Every row gives one point. The window is the flat piece filled in between its corners: a triangle in 3 columns, a solid with four corners in 4, and so on. A path goes straight from each point to the next, and from the last back to the first. List the points from which the path goes on through the window.

Window (4 x 4):
[[  2 -54 -21  35]
 [ 51  48   2  21]
 [  9  11  68  24]
 [-15  16   0 -31]]
Path:
(1): [16 12 -6 47]
(2): [46 -5  6 25]
(3): [ 41 -74  12  22]
(4): [ -4 -25  -5  45]
(5): [37 55 15 39]
(6): [46 26  4  5]
(7): [ 60 -40 -10  -1]
(8): [-17 -14  19  72]
(9): [-3 17 41 56]
(10): [44 13 52 21]
(11): [ 34 -30 -11  16]
(12): [-11   2  -2  43]
(13): [  0  37 -18  -2]
(14): [ 35 -17  -5 -10]
(15): [ 20 -55  30 -22]
(16): [-26   1  29  13]
Through the window after points: 5, 11

Window (6 x 6):
[[-54   5  82  31  -4   2]
 [ 28 -10 -50  39  -1 -23]
 [-14 -14 -19 -39  12  16]
 [ 21  -8 -95  13  42  33]
 [ 14  61 -17  30 -11   7]
 [  3  31  51 -30  51  18]]
Path:
(1): [28  5 14  8  3  9]
(2): [-54  36 -15  -8   9 -10]
(3): [-29  35 -25   8  66  -8]
(4): [12 10  8 -2 -1 45]
(5): [ 12 -17  65  13 -11  41]
(6): [-39  13 -23  24  14 -35]
(7): [-17  -6 -27 -16  31 -10]
(8): [  4 -12  -8 -35 -14  41]
(9): [ 48 -17 -17  39 -46  18]
(10): [ -1   2 -57  15  42 -20]
(11): [ -2 -18 -32   7  27 -17]
(12): [ 21 -26 -22  -4  12  19]
Through the window after points: 5, 7, 9

Window:
[[-12 -26 -37 -33 -68  44  15  36]
 [ 30  37   2  11 -30  54 -31   5]
 [ 45  24 -42  -7  22   1 -57 -93]
 [ -3 -26 -20  17  15 -28   5  18]
 [-66  55  -7  36 -16  29 -40  11]
 [-48  26 -68  17  75  32 -10 -27]
 [ 18  44  40  -4 -78   6  25  17]
 [-10 -29  29 -18  25 -16   1  -6]]
Path:
(1): [ -5  33 -26  34  -6  42 -16 -29]
(2): [  3  22 -24  -8  -2   5 -31  12]
(3): [  8  43 -58 -41  15  33 -60  21]
(4): [-20  21  15  36 -16  16  35 -21]
(5): [ -4  -5  22  60 -29  28 -22 -25]
(6): [-37  39 -41 -61  -1 -16   7  24]
(7): [-25  66   7 -41 -35 -32 -39  35]
(8): [ -5  19  -4  32 -18  39   7 -14]
(9): [ 11 -17  -4  36 -27  49   1 -61]
(10): [ 19  66 -30 -23  -4  -6 -45  31]
(11): [ 14   7  -7 -64  17  -8 -35  11]
(12): [ -8  -2 -16  53 -55  27   6 -21]
(13): [-15  -4 -41  34  -2  39   3 -17]
(14): [-13  36 -34 -25   1  13 -22   7]
(15): [-12   5 -30 -36  31   6 -35  37]
(16): [ -7 -18 -22  54  -5  -8  30 -23]
Through the window after points: 3, 7, 15

Window, 8 rows:
[[ -9   1   5 -34 -63   1 -32  -8]
 [ 29 -10   7 -38 -34 -61  -3  36]
 [-14 -33 -24  52  29  12  48  14]
 [ 16 -84 -49   5  24 -46  78   1]
 [ 39 -20  29 -52 -62   1  -4  32]
 [-25 -42  13   2  36  23 -27  -4]
 [ 10   2 -26 -20  95  45  -9 -28]
 [-30 -17  -1 -25  32   9  34   6]]
Path:
(1): [ 27  17  58 -33 -22 -49   6 -29]
(2): [-27 -25 -24 -23 -26  50 -47  37]
(3): [ 16 -25 -33 -36  19   5 -19  11]
(4): [ 13   5  10 -13  42  -5  14  -8]
(5): [  0 -32   1 -11  25 -11  43 -14]
(6): [ 17 -13 -59  -9 -14   0   4  58]
(7): [ -3 -43 -38   2  19 -12  32  26]
(8): [ 21 -50  26   9  17 -16  39 -45]
Through the window after points: 3, 7

Window:
[[ 45  10 -21  59 -37   1  40 -34  -7]
 [ -8 -26  -6  84  47  -9 -17   6  41]
 [-10 -14   2  -4  43 -24  30 -17 -13]
 [-12 -43 -27 -30  34  27 -30   0 -15]
 [ 12 -39  39 -84 -16 -27   7  -7  24]
 [-21  16  61 -21 -10 -19  61  26  79]
 [ 33 -14 -35 -69 -35   1  -5 -71  18]
 [  9  86   0 -13 -13 -66  47  21 -55]
 [-47  -9   1 -16   1 -25  -5  -3 -19]]
Path:
(1): [ 15  52  44  -1  -8  23 -17 -29  17]
(2): [-13  -1  -8 -32   7 -44  29   9  -1]
(3): [ -7 -95 -65  -9  35 -13  27  -4 -21]
(4): [  1  15  30   2 -16   4 -17 -28  36]
(5): [ 32   7   6  -1  -4  11 -22 -47  18]
(6): [ -9 -21 -44 -46  -9 -27  44  -4 -23]
(7): [ 32 -76 -46 -17   7 -55  53 -32  -4]
(8): [ -9  -2  26 -21  -8   6  -5 -11  28]
(9): [ -8  -1  18 -42  22   1  -2 -37 -16]
(10): [  9 -22 -24   3  -2 -34  13  -2   0]
(11): [ 13  -1 -15 -20  25 -35  64   7  13]
(12): [-50 -12  63  -9 -11  24 -47 -18  23]
(13): [ -5  32  17 -11  20  -4 -25  -3  -5]
(14): [  0 -71 -52 -13  10 -30  67   3 -23]
(15): [ 10 -33 -61  28 -22 -74  12   0  24]
(16): [  0  -3  17  19  29  19   0 -22  12]
Through the window after points: 5, 11, 13, 15

Window, 11 rows:
[[ 95 -21  31 -34   9 -64 -40  -5  75  25  14]
 [ 45 -44  18  43 -22   6  21  18  30 -10 -22]
 [ -8   6   4  35  28  53  18 -14  18  -1  29]
 [ -6   2  25  16 -25 -27  20 -16 -22 -40 -24]
 [ 23  12  45  25 -59  30   2   6 -11  19  23]
 [-77 -63  15  56  15  49 -39 -12   0  29  16]
 [-19  -2 -35   8 -33  10  -2 -38 -25  -8 -40]
 [ 19 -28  -4   8  48   6  28  52 -44  32  20]
 [-57   2  19  62 -14  11 -29 -82 -20  39 -54]
 [ 33  28   4  29  23  -1 -60  21  76 -10  -6]
 [-15  47  14 -17   3  39  33  32  32   6 -16]]
Path:
(1): [ -8   0  -5  19  -8 -18  22  12  14   5  -6]
(2): [ 22  -2  50   0   0  39 -31 -45 -12 -23 -18]
(3): [ 46  -7  32   4   0  43 -12   6  20 -24 -17]
(4): [-16  22   0  -2   5  -5  17   6  28  28   3]
(5): [-21  34  -4  15   1 -48  34  19   9  29   6]
(6): [ 38  -6  25  10 -15  36 -11 -20  14 -14 -26]
(7): [ 16 -27  21  22  13  14 -16  -2   0  -1 -21]
(8): [  9  -7  -2  29  -5 -31   2  -4  -3  12  14]
Through the window after points: 1, 3

Window:
[[  1  46  -5 -36  26  16   2  14 -43 -62 -48]
 [ 35 -60  55 -58  -7  -4 -30  36  42 -10  16]
 [ 15  21  37  44  17  62   7  26 -87  31  32]
 [-24 -16  14 -19 -42   3   5 -56  13 -28  29]
 [-14 -19 -76  -8  64 -12 -14  53  38 -34  59]
 [  1  28  40  -2 -54  -8   3 -45  19  26 -19]
 [ 25 -69 -22  54  -9  33 -63  15   0  31   7]
 [-23 -39  28   4  -7 -35 -55  64  12 -55  -1]
 [ 19   8 -13   7 -55   0  30  14 -24 -42 -15]
 [-20 -10  26   6 -34 -26  65 -31 -62 -15 -38]
 [ 35 -24   7  67 -42 -13  25 -61  18 -30 -18]]
Path:
(1): [-53 -26   9   9  -7  27  31  31 -12 -33 -34]
(2): [ 48  10   0 -14 -49 -22 -14 -10 -10 -18  22]
(3): [ 47 -10 -49   3  -9  -1 -66   5 -36   9   6]
(4): [ -8 -20  32  24 -28  13   9 -11  11   7 -10]
(5): [-15 -66 -11  -6 -27  54  25  42  22 -24 -55]
(6): [ 19   7  50  -7  -3 -38 -33  -7 -18 -16  43]
(7): [ 21 -12 -16   0 -43 -38 -28 -23 -27 -24  -9]
(8): [-11 -64  10  37  13  53   9  31  48  -3  -4]
(9): [-19 -16  29  -3  17  18   7  19   9 -43 -33]
(10): [  8   3 -19 -21  -2 -12 -25  30 -22 -14  31]
(11): [ 25  14  13 -16 -13 -17 -23  -9 -63  -1  11]
(12): [ -6 -15  15  40  -9  44  12   7   6   2 -10]
(13): [-30 -39  -5  19 -10  28 -31  25  39 -26  -2]
(14): [ 51  -7  34  12 -22 -47  16 -16 -93  14  -8]
(15): [ 61  27 -25  36 -47 -18 -20 -38 -53 -26  61]
(16): [-25 -29  44  19   9  40  23  16  -4   5 -30]
Through the window after points: 3, 5, 11, 13, 15
